Each row of a before or after table is a point. One or more steps were done to the points. Then noise was added and the rows were shuffled. The steps act on columns, c1 being the first. What was done? A step turns or swaps two columns, mirrors them in a line or flattens them onto one, adds a multiple of one to another, or multiplies or shifts one. Angles are multiples of 10 degrees, from the lower column toward the higher: turns from -170 to 170, lines from 10 to 170 but not 90. Use the fewest steps. Two steps may share a column if one is a turn and the other turns, adds or multiplies; they go together, in the order done. Otherwise the lowest column goes first.
(in the rows, 128 means zero)

Before (9 x 2):
[[ 90 161]
 [138 123]
 [133 126]
 [112 131]
 [130 140]
 [102 143]
 [113 187]
 [117 125]
 [112 137]]
After:
[[ 96 157]
 [ 96 151]
 [ 51 181]
 [ 97 206]
 [132 160]
 [138 147]
 [106 145]
 [148 144]
 [ 75 163]]
Steps: multiply c1 by 2; shift c2 by 20

Before, 14 rows:
[[137 135 148 175]
 [ 98 169 128  92]
 [122 193 112 126]
 [123 146 113  79]
 [109 156 126 151]
 [141 129 145  80]
 [139 192 124  84]
 [127 150 112  97]
 [111 129 164 139]
 [143 133 116  80]
 [125 135 116  72]
 [142 137 111 104]
 [132 138 124 125]
 [ 86 130 113  73]]
After:
[[142 133 115  74]
 [137 133 150 170]
 [111 129 162 145]
 [128 146 113  93]
 [130 137 124 123]
 [127 193 110 127]
 [106 158 128 155]
 [122 145 115  80]
 [142 138 112  98]
 [141 191 125  79]
 [126 138 116  71]
 [ 87 131 114  86]
 [142 127 141  76]
 [100 170 127 102]]
Steps: add -0.3 times c1 to c4

Before (14 x 8):
[[124 156 155 102 123 152 125 156]
 [123 102 146 146 163 120 110 171]
 [161 115  87 107 102 147 165  90]
 [118 190 123 124 107 155 122 134]
 [135 110 139 145 147  69 111 154]
 [171 114 151 154 139 102 155 140]
 [149 140 108 132 138 143 168  76]
 [140 119 112 137 130 110 183 107]
 [165 164 122 129  94 172 125 105]
 [112 107 141 187 156 102 139 183]
 [135 176 111 127  95 158 103 170]
 [117  86 152 166 124  90 142 118]
 [122 207 129 118 100 145 118 174]
 [128 167 139 120  86 154 129 169]]
After (14 x 8):
[[154 138 119 185 120  90 130  87]
 [125 122 115 144 107 158 131 188]
 [121 151 166 147  96 172 135 161]
 [112 148 139 155 119 107 132 117]
 [155 103 126 121 125 154 125 154]
 [105 178 150 151 131 144 125 142]
 [130  79 124 138 105 149 136 212]
 [148 116 173 176 133 100 129 113]
 [106  87 137 145  99 163 130 179]
 [140  91 124 139  86 156 135 170]
 [149  84 123 166 166 118 123 104]
 [138 101 136 164 149  68 123 109]
 [139  78 112 206 155  99 121 105]
 [ 86 169 159 131  97 151 130 114]]
Steps: swap c1 and c3; turn c2 and c8 by 90 degrees; shift c4 by 20; flatten c5 and c7 onto the line at 170 degrees

Before:
[[159 184 157 143 109 128 171 120 129 108 125]
 [172 142 108 146 128 125 113 119 101  95 145]
 [109 179 145 101 188  82 148 101 118 122 127]
 [129 158 125  69 104 113 131  99 128 164  91]
 [109 171 111  81 118 147 128 169  92 180 119]
 [193 148 132 136 188 131 156  97 132 111 105]
 [123 117 121 134 131 103 148 124 114 134 124]
 [136 114 137  85 130  92  85 123 131 132 101]]
After (8 x 11):
[[124 118 122 132 130 104 150 122 116 136 133]
 [109 177 143 101  75  82 150 104 117 122 156]
 [111 170 112  81 143 146 128 168  92 181 132]
 [173 140 107 145 114 123 113 117 100  90 108]
 [135 111 135  84 144  94  83 123 129 132 158]
 [157 183 155 144 147 129 173 118 129 108 123]
 [193 149 133 135  93 132 158  96 129 112 183]
 [129 156 125  67 174 111 130  99 130 166 159]]
Steps: multiply c11 by 1.3; turn c5 and c11 by 150 degrees

Before, 14 rows:
[[185  96  95  95 156  89 150 149 102 131 126 149 137 158]
 [108 145  93  95  96 137  96 170 102 126  97 124  90  86]
 [138  86 161  94  80 106 113 150 159 104 118  84 122 134]
 [137 107 125 162  79 131 129 153 141  98 140 171 129  78]
 [137 109 176  97 125 166 136 144 149  70 148 105 107 134]
 [136  97 134 102 107 132  85 105 115 150 149 168 107 147]
 [118 120 149 158 159 113  78 122 156 134  82 121 139 157]
 [112 108  93 118 118 132 147 107 138 121  90 142 110 126]
 [172 108 128  96 103 141 166 157  93 116 120 119 156 143]
 [190 100 162 144 102 150  92 155 134 130  86 166  83  91]
 [129  83 108 103 161 148 148 128  91 131 112 118  88 104]
 [176 106 157 166 101  96  93 116 121 121 143 163 101 160]
 [186 132 104 141 120 143 163  97 158 115  82 102 169  91]
 [151 113 149 130 109 151  86 107 123  79 101 143 148 121]]
After (14 x 14):
[[184  94 103 135 175 156 139 117 159 123 117 109 168  81]
 [173 155 158 113 114 100 102  84 124 132 101 165 102 147]
 [134 167 136  95 109  93  91 142 114 125 103 130 106 129]
 [129  99 107 137 147 134  83 155  92 128 161 107  89 106]
 [136 116 179 125 106 145 110 160 149 129 129  86 109 145]
 [110 106  93 112 172 112 112 128 135 125 118 124 113 114]
 [147 167 146 117 159 113 110 128 120 132 109 108 150 112]
 [139 122 130 187 113  85 107 110 140 130  79 128 129 107]
 [138 135 161 132 142 178  86 161 157 128  86 139 126 148]
 [107 158  95 171 156 135 140 177 106 131  94 121  88 119]
 [186 101  99 116 128 116 102 160 101 125 152 171 137 164]
 [173  90 133 131 139 134 113 166  94 130 100 113 154 160]
 [185 160 161 173 169  88  92 129 138 130 105 114  83 118]
 [119 176 149 119 172 136 113  90 156 133 158 141 135 148]]
Steps: turn c2 and c7 by 80 degrees; turn c8 and c14 by 40 degrees; turn c4 and c8 by -70 degrees; turn c5 and c11 by 90 degrees; mirror c6 and c12 in the line at 130 degrees; multiply c10 by 0

Before:
[[126  63 136 104 144 142 127 121 132 169  81 123 101 111 138 146  94 144
  119 128]
 [109 137 102  95 132 143 122 131 209 123 112 137 143  92 143 122 119 109
  158  84]
 [127  98 118 137 158  99 123  87 109 145 100 101  82 167 158 163 164 125
  111 174]
 [107 133 141 142 136 118 121 137  94 148  96  77  81 184 157 181 109 139
  140 153]
 [142 124 121 102 119 125  97 139 190 125 167 130 175 135 123 115 141 131
  169 109]
 [119 109 107 123 141 136 101 173 170  81 149 145 137 117 130 130 136 110
  158 121]
 [109 143 114 127 117 159 126 143 154 111 146 136 132  89  94 115 157 138
  186 109]
 [118 125 105 109 154 126  98 118  87 148 106  64  57 185 154 145 119 154
   88 173]]
After:
[[128  65 141 103 137 130 123 138 137  88  85 127 101  50 144 137  92 147
  146 130]
 [107 142 102 129 145  83 137 123 105 131 144 123 132  29 137  70 154 110
  126 105]
 [143 125 117  99 174 126 132 130  92 128 166  98 175  71 124  86 139 127
  121 110]
 [121 101  95 122 172 125 143 129 117 171 149 100 136  57 139  99 139 102
  137 123]
 [112 136  85  93 203 134 136 125  95 145 115 119 145  31 149  96 119 133
  129  86]
 [109 134 150 145 106 157  76 126 154 110  98 130  82 121 136 126 107 138
  180 156]
 [127 108 114 135 126 169  99 130 161 118  99 123  82 107 119 154 164 144
  159 173]
 [117 127  87 112 106 153  64 128 172  95 107  96  53 124 140 170 116 126
  140 171]]
Steps: flatten c2 and c8 onto the line at 170 degrees; multiply c3 by 1.6; mirror c5 and c9 in the line at 30 degrees; mirror c6 and c15 in the line at 60 degrees; swap c7 and c12; turn c10 and c18 by 130 degrees; shift c14 by -60; turn c16 and c19 by 80 degrees

Before:
[[119 124 138 130 129 128 148 141 100 133 129 115 148 148 122 117 128 161
  140 146 140 163 182 139 112 142 105  91 144 133 124 114]
 [142 116 139 182 122 123 146 142 132 132 139 106 155 150 114 130 136 110
  144 146 144 141 137 149 106 130 103 124 142  96 186 119]
 [113 100 140 134 152 131 153 148 131 124 121 143 116 132 147 130 138 207
  109 135 140 148 139 103 118 129 120 128 150 115 122 181]
 [132 105 142 128 124 147  95 147 135 111 137 119 147 105 159 128 129 122
  140 135 129 142 141 142 138 169 153 135 135 143 121 133]
 [108 127 122 112 125 121 145 117 117 124 135 107 150 132 118 118 125 115
  145 103 133 164 146 121 137 136 140 120 114 127 130 134]
 [110 114 115 117 119 107 139 137 134 135 138 146 148 150 115 124 118 106
   80 104 129 144 137 126 136 148 143 145 135 135 116 121]
 [131 117 150 119 115 111  73 132 134 129 134 134 144 108 113 125 105 127
  147 142 145 150 147 114 135 127 154 114 146 144 132 180]
 [138 107 151 158 117 112 150 118 136 114 149 104 156 128 224 131 136 111
  124 136 145 140 146 144 133 138 157 115 144 139 184 116]
 [122 122 129 117 113 127 152 145 128 115 127 110 141 150 112 154 136 105
  145 138  90 144 153 125 117 129 155 139 149  50 117 116]
 [116 118 152 113 112 118 105 112 132 120 132 128 148 155 113 131 130 140
  144 104 143 149 137 122 137 155 114 141 128 144 126 114]
 [112 111 142 118 111 115 117 133 122 101  98 116  96 120 121 119 137 110
  119 131  69 150 135 143 139 137 120 133 150 145 123 159]]
After, 11 rows:
[[118 117 152 113 111 115 104 115 132 123 132 120 148 154 111 132 127 138
  171 104 141 147 137 118 136 154 119 142 127 145 128 111]
 [129 113 151 134 115 111  76 120 137 130 136 152 146 107 111 125 104 128
  175 142 142 146 147 113 132 125 138 116 145 145 132 179]
 [110 112 115 138 121 108 141 116 134 131 139 148 146 150 113 122 119 107
    8 105 129 144 137 127 134 148 125 147 132 137 117 121]
 [113 113 142 135 108 113 117 120 122 107  98 110  98 120 122 116 136 111
  105 131  68 148 133 142 138 137 141 132 153 146 122 155]
 [111 127 120 119 125 120 147 111 117 127 136 124 152 137 117 119 125 112
  169 105 132 164 146 120 136 136 162 121 114 129 131 135]
 [141 117 136 142 121 122 143 180 133 133 137  98 153 152 112 131 132 110
  167 142 143 144 135 149 103 126 135 126 143  96 183 118]
 [117 124 140 143 128 129 146 128  98 130 131  96 150 146 122 117 129 163
  161 146 139 163 181 138 113 140 139  90 144 132 122 112]
 [113 102 142 148 152 132 156 137 129 129 123 130 113 131 148 132 136 208
   82 134 139 146 134 102 119 130 109 130 147 113 121 179]
 [133 108 141 144 121 148  94 128 135 119 136 146 146 104 159 130 129 122
  159 135 130 142 139 141 138 167 147 135 135 141 123 134]
 [122 122 130 146 112 127 155 115 126 120 128 157 142 154 114 153 136 106
  171 135  90 143 153 123 115 133 135 140 147  50 119 115]
 [137 106 154 124 117 112 149 158 135 120 147 141 158 128 226 132 137 113
  120 139 143 142 143 143 132 138 160 116 147 134 186 114]]
Steps: swap c4 and c8; multiply c10 by 0.7; add 1 times c16 to c12; turn c12 and c27 by -60 degrees; multiply c19 by 2.5

Before (11 x 64):
[[151 159 118 115 131 122 119 126 108 127 162 140 206 148  76 103 161 129
  135 112  76 130 103 132 113 130 202 110 168  91  87 137 118 113  93 108
  125 130 127 140  96  96 108 126 146 151 161  84 171 109 106  95 108 131
  102  86 134  93  99 118 143 158 101 135]
 [168  95 100  91 149 161 121 110 106  93  94  87 113 138 125 124 132 167
  158 107 151 151  97  73 142 148 146 112 145 175 146 108 131 109 150 152
  146 102 143 137 143 137 156 114 127 126 161  94 138 149  80 124 118  96
  130  91 176 119 154 109  90 181 135 131]
 [101 103 125 106 124 116  93 109 181 153 161 149 125 154 126 145 100 129
  132 146 124 120 137 158 102 128  80 132 124 165 158 127 129 118 138 134
  132 153 130 126  51 153 137 122 113 128  81 136 104 163 116 200 148 152
  111 144 128 158  92 128 118 127  84 129]
 [139 105  71  82 147 154 133 151 104 130 142 103 113 113  94 118 144 147
  119  89 165 129  98 107 149 102 141 122 151 160 116 122 119 113 153 139
  170  58 131 121 150 133 173 113 102 127 146 108 139 130  98 126 109  86
  120  95 160 128 146 149 114 163 122 132]
 [108 131 131 130  92 142  96 113 184 136 148 171 146 132 191 167  96 133
  101 147 107 138 143 152  96 102 117 133 159 137 155 126 134 131 105 136
  132 131 140 120  76 152 161 144 106 167  98 128  97 144 138 180 152 183
   96 178 119 133  94 146 103 156  94  90]
 [174  80  77  91 116 151 139 155  89 113 148  88 119 117 101 134 108 146
  161  68 140 106 101  97 156 136 161 133 130 180 121 140 145 108 167 155
  104  78 118 150 144 131 151 147 120 140 166  96 169 151  97 104 113 123
  130 104 171  85 148 129 126 181 124 118]
 [ 93  87 144 109 110  97 102 130 163 120 133 145 162 102 171 105 108 154
  125 140 113 137 141 141 113  97 106 156 138 119 156 143 153 124 144 136
  138 168 129 142  63 131 168 146  90 143  78 115 116 132 145 183 133 154
   99 153 120 174  90 134  89 140  90 142]
 [198  81  79  95 173 124 113 114 112  91 154 111 102 143 117 129  99 150
  133  87 158 114  68 104 123 136 180 122 124 144 119 108 137  93 145 147
  154  97 126 132 147 129 168 120  91 123 142  81 146 135 117 120 113 119
  133  93 155 126 142 135 116 163 107 113]
 [134 171 130 129 105  91  91 112  94 125 108 168 190 139  98 118 159 136
  105  89  96  93 131 134 116 124 189 104 157  78 117 127 152 108 113 110
  140 128 148 101  96 109  82 116 144 167 158  60 201 135 139 112 121 133
   93  95 145  63  83 152 177 139  98 166]
 [117 130 150 108 101 104  94 118 178 128 153 173 138 135 181 128 104 151
  136 137  91 153 115 160 102  84 123 135 104 155 119 120 124 128 122 138
  146 138 167 136  89 134 154 121 105 100  78 163 108 170 140 178 127 141
  121 178 131 127  96 127 114 138  89 165]
 [ 98  70 134 122  94 129 103 125 201 145 164 180 130 118 157 126 127 144
  142 131 111 157 144 139  82  99 109 140 132 132 151  90 142 136 118 146
  147 161 139 149  74 184 139 140 104 148  55 131 135 133 149 180 162 147
  113 153 137 144 104 143 119 137 133 111]]
After:
[[100  83  75 111 112  98 103 131 160 119 132 141 163 108 172 103 104 153
  120 138 112 140 141 144 114  92 108 157 142 114 159 143 154 123 142 137
  141 167 131 128  64 132 170 131  93 145 150 114 117 131 147 184 134 155
   97 152 121 173  93 134  87 137  94 141]
 [101  99 102 102 125 113  92 110 181 152 158 149 124 153 124 146 102 132
  135 145 125 117 138 159 102 126  79 132 122 166 160 133 123 114 135 137
  130 150 131 114  59 149 138 129 112 128 169 135 104 165 119 201 148 150
  113 147 123 159  88 127 120 125  85 128]
 [ 97  69  74 123  92 131 102 124 202 149 168 181 129 121 159 131 121 145
  142 130 112 154 140 143  83 101 110 145 132 133 148  93 147 138 115 146
  147 162 139 140  74 183 144 130 107 148 174 132 134 138 149 180 161 148
  112 154 135 143 109 142 120 139 131 113]
 [176  82 214  95 119 156 143 157  87 114 147  90 116 118 103 136  99 146
  161  65 137 106 100 101 159 141 162 135 128 181 121 140 144 109 167 153
  103  80 117 138 145 130 152 130 117 143 150  94 172 150  94 104 112 120
  128 102 170  88 144 128 126 186 125 115]
 [152 159 162 116 132 121 120 124 108 129 164 136 206 144  78 105 154 125
  136 112  79 128 103 130 117 129 202 109 170  93  85 133 116 112  89 104
  131 133 125 148  94  97 108 127 146 152 111  78 173 110 103  97 109 133
   99  87 129  94  93 121 144 159 104 132]
 [117 127  71 109 105 104  91 118 182 133 155 173 141 135 181 131 105 150
  140 137  84 151 122 158 105  82 126 133 104 154 124 125 123 129 122 138
  142 136 164 128  92 131 156 128 105  97 140 162 103 167 140 180 125 137
  125 178 127 127  94 127 115 139  89 165]
 [166  98 185  88 147 161 125 106 106  92  97  86 114 143 123 124 129 170
  162 108 145 151  94  72 143 152 148 116 142 174 147 108 128 109 147 153
  144 100 139 134 148 138 157 129 122 126 129  97 139 147  80 124 117  96
  131  95 180 118 153 106  94 180 134 130]
 [107 129 107 127  91 144 102 111 187 137 152 171 143 135 193 165  96 133
  101 150 105 137 140 150  99 102 118 128 159 137 155 123 134 132 108 139
  135 131 138 111  75 146 166 128 104 163 149 125  98 142 136 181 149 181
   97 178 122 138  92 144 108 156  92  90]
 [132 171 149 126 101  89  92 111  95 124 108 167 185 141  98 113 161 137
  107  91  95  86 130 134 117 123 189 107 155  81 121 127 153 109 117 107
  144 125 150 122  92 108  83 126 141 169 105  62 200 135 136 109 121 134
   94  95 141  65  83 153 181 138 100 165]
 [195  79 194 100 170 121 115 113 114  93 153 110 101 141 113 127 101 151
  133  90 159 115  64 103 123 131 176 121 125 142 119 106 136  98 142 148
  149  97 125 122 146 129 170 128  91 126 171  82 148 131 114 121 110 121
  135  94 161 125 144 133 118 164 105 119]
 [135 103 207  80 143 156 132 150 105 131 140 100 111 118  92 117 144 144
  119  90 163 127  96 109 148 105 141 116 151 158 114 124 116 114 154 138
  169  57 131 134 150 135 172 129 101 125 171 112 139 129  98 123 113  84
  120  98 155 124 147 151 122 163 126 138]]
Steps: multiply c3 by 1.6; turn c3 and c47 by -140 degrees; multiply c40 by 0.7; turn c17 and c40 by 20 degrees; multiply c44 by 0

Before, 8 rows:
[[120 179 146 153 167 145 123 145 140 156 131 177  97 166 118  90  89 118
  136 123 159 184 143 132 155 109 127 161  96 103  91 174 108 154 187 174
   75 167 121  78 175 103 175 147  86 154 119 140 108  68 144 168 125  81
  105 148  98 149  90 134 148 164 157 149]
 [150 145 111  92 142 177  97 132 131 165 172 155  79 155 115  77 129  85
  128 155 134 151 139  82 121 151 163 177  48 143  64 154 129  94 160 145
   79 176 146 122 165 149 109  90 103 166 131 107 162 142 151 156 131  79
  163 155 125 154 103  92  88 154 191 157]
 [131 110 125 111 120 140 148 134  73  96 112 101 150  95 154 153 120  90
  102 127 100 131 146 109 119 165 160 107  88 148 129 144 136  85 166  96
  145 142 122 154 166 146 120 139 115 149 112 124 138 113  81 106 137 144
  123 107 122 135 147 105 134 112 115 130]
 [107  96  75 111 113 148 162 160 112  97 151 107 142 118 149 136 143 160
  121 131 112 133 108 124 143 134 121 103 138 123 130 126 129 117 116 119
  126 122 157 112 123 104 112 120 143 140 129 167 137 142  95 152  83 126
  161 110 107 107 128 115 137 104 120  88]
 [133 119  81 139 106  94 119 144  88  98 115 120 170  98 168 151 154 171
  110 133 129 113 125 118 113 143 135 116  92 110 133 113 126  97 153 102
  143 102 144 166 157 115  92 115 159 115  95 131 179 124  91 116 165 122
  152 108 149 114 151 104 129 108 117 113]
 [127 151 128 138 103 122 119 122  80 119  98  93 122  91 143 167 126 101
  110 135  73  98 133 104  95 147 171 102  85 148 146 163 171 112 126  83
  135 161 120 133 157 155 142 115 141 121 103 118 141 108  89 124 148 144
  124 151 164 131 163 115 113 109  92 102]
 [ 65 104 115 112 138 119 189 149 135 141 157 126 141 166 121 144 155 139
  131 112 135 142 121 169 172 117 103 140 175 118 144 111 117 131  91 140
  134  93 135 128 140  94 152 177 135 132 185 214 125 133 144 120  81 117
  141  98 130  98 115 132 167 145 147 116]
 [ 83 136 142 129 144 131 187 136 131 137 148 148 102 149 113 104 119 129
  130  94 192 150 112 180 173 126  56 140 134 106 113 133 100 155 115 153
   86 125 103  84 161  73 178 196  97 116 178 176  92 123 154 128 105 104
  113 177  98 121 113 145 154 186 117 112]]
After (8 x 64):
[[125 122 122 132 125 141 156  89  77  94 115 101 149  85 153 153 115  85
  104 124  98 130 149 105 118 160 124 132  79 144 123 146 131  84 161  91
  145 143 121 149 167 122 124 110 113 147 113 126 140 110  80 105 140 147
  119 123 116 137 148  99 131 107 112 129]
 [119 154 144 145 167 143 119 132 155 163 132 181  97 181 121  93  83 116
  135 124 152 187 146 129 156 110 152 116  92 101  87 173 105 154 183 174
   76 166 123  83 174 150 167 106  85 154 123 134 109  68 144 169 124  84
  106 168  96 151  88 137 146 165 158 149]
 [139 123  77 161 103  94 116 122  99 108 114 127 171  98 170 153 154 174
  110 132 126 113 124 119 109 146 141 127  90 111 136 117 127  97 151 104
  148 104 144 171 153 145  94 137 159 112  92 132 178 130  90 117 164 118
  151 113 149 115 148 101 128 103 119 108]
 [151 118 104  92 140 178  94  89 116 162 172 153  82 136 120  80 131  84
  132 147 138 153 139  82 123 151 125 130  51 143  64 149 131  93 164 143
   74 179 147 117 166 122 106 168 101 161 134 111 159 140 146 152 124  78
  166 163 125 161 101  96  92 161 188 158]
 [108 121  70 119 116 152 158 135 108  92 155 115 144 105 148 141 144 163
  126 133 111 139 105 128 149 141 150 136 136 121 128 125 128 112 114 114
  123 120 162 108 125 161 117 134 144 142 132 163 142 145  90 152  82 127
  161 101 110 110 128 110 140 104 121  91]
 [ 64 109 118 111 139 116 189 152 121 139 161 127 144 161 123 149 149 139
  131 106 132 142 127 168 171 117 150 144 176 117 141 114 116 135  93 140
  130  90 134 127 143 164 161  79 138 133 187 213 122 134 148 123  75 118
  140  86 134 102 122 137 164 144 141 117]
 [126 157 126 162 100 124 120  85  97 118  96  97 120  93 144 172 121  98
  104 138  73  95 139 108  92 152 118 116  80 150 144 163 175 112 126  83
  134 156 124 130 161 106 147 150 137 125 103 118 143 109  91 126 149 142
  121 151 162 127 166 117 113 115  88 101]
 [ 89 125 141 130 145 131 190 202 135 134 145 152 105 152 111 101 118 132
  136  88 192 141 106 177 170 122 153 131 135 104 110 132  97 154 123 159
   85 130 105  87 158 164 176  55  92 116 181 180  99 125 152 124 102 100
  111 176  92 123 109 143 162 188 119 115]]
Steps: flatten c2 and c28 onto the line at 150 degrees; add 0.5 times c4 to c14; turn c4 and c9 by 30 degrees; turn c27 and c42 by 70 degrees; turn c8 and c42 by 110 degrees; add 0.3 times c35 to c56; multiply c44 by -1
